Each point is reached from the start by the listed moves, each made once or not at all, plus a little noise. Say if it took an odd or an even number of moves. Then give how often each move was made.
In the rows, 128 means zero.

Moves:
(1): [163 117  96 158]
(2): [132 113 142  94]
Start: [143 134 129 149]
Points:
[147 118 142 115] -> odd (0, 1)
[178 124  98 179] -> odd (1, 0)
[183 109 111 145] -> even (1, 1)

Moves:
(1): [146 134 126 138 122 136 110 119 128 160]
(2): [123 137 100 100 144 163 102 134 116 128]
(3): [122 162 147 141 139 123 162 130 121 155]
(4): [ 92 133 124 124 123 152 142 110 101 145]
(5): [132 128 137 121 140 130 144 113 113 131]
(6): [137 103 147 129 127 151 137 148 163 166]
(7): [130 131 142 119 107 132 148 139 105 104]
(8): [130 102 124 141 134 130 129 154 115 120]
Start: [123 122 131 110 143 117 147 112 133 141]
Points:
[119 133 116  73 138 154 142 132  95 115] -> even (0, 1, 0, 0, 0, 0, 1, 0)
[158  79 167 118 130 158 174 145 115 179] -> odd (1, 0, 0, 0, 1, 1, 1, 1)
[142 118 143 111 184 182 162 140 119 230] -> even (1, 1, 1, 0, 1, 1, 0, 1)
[ 86 115 104  80 141 182 157 138  58 125] -> even (0, 1, 0, 1, 0, 0, 1, 1)
[105 125 134 115 166 204 158 144 110 244] -> even (1, 1, 1, 1, 0, 1, 0, 1)
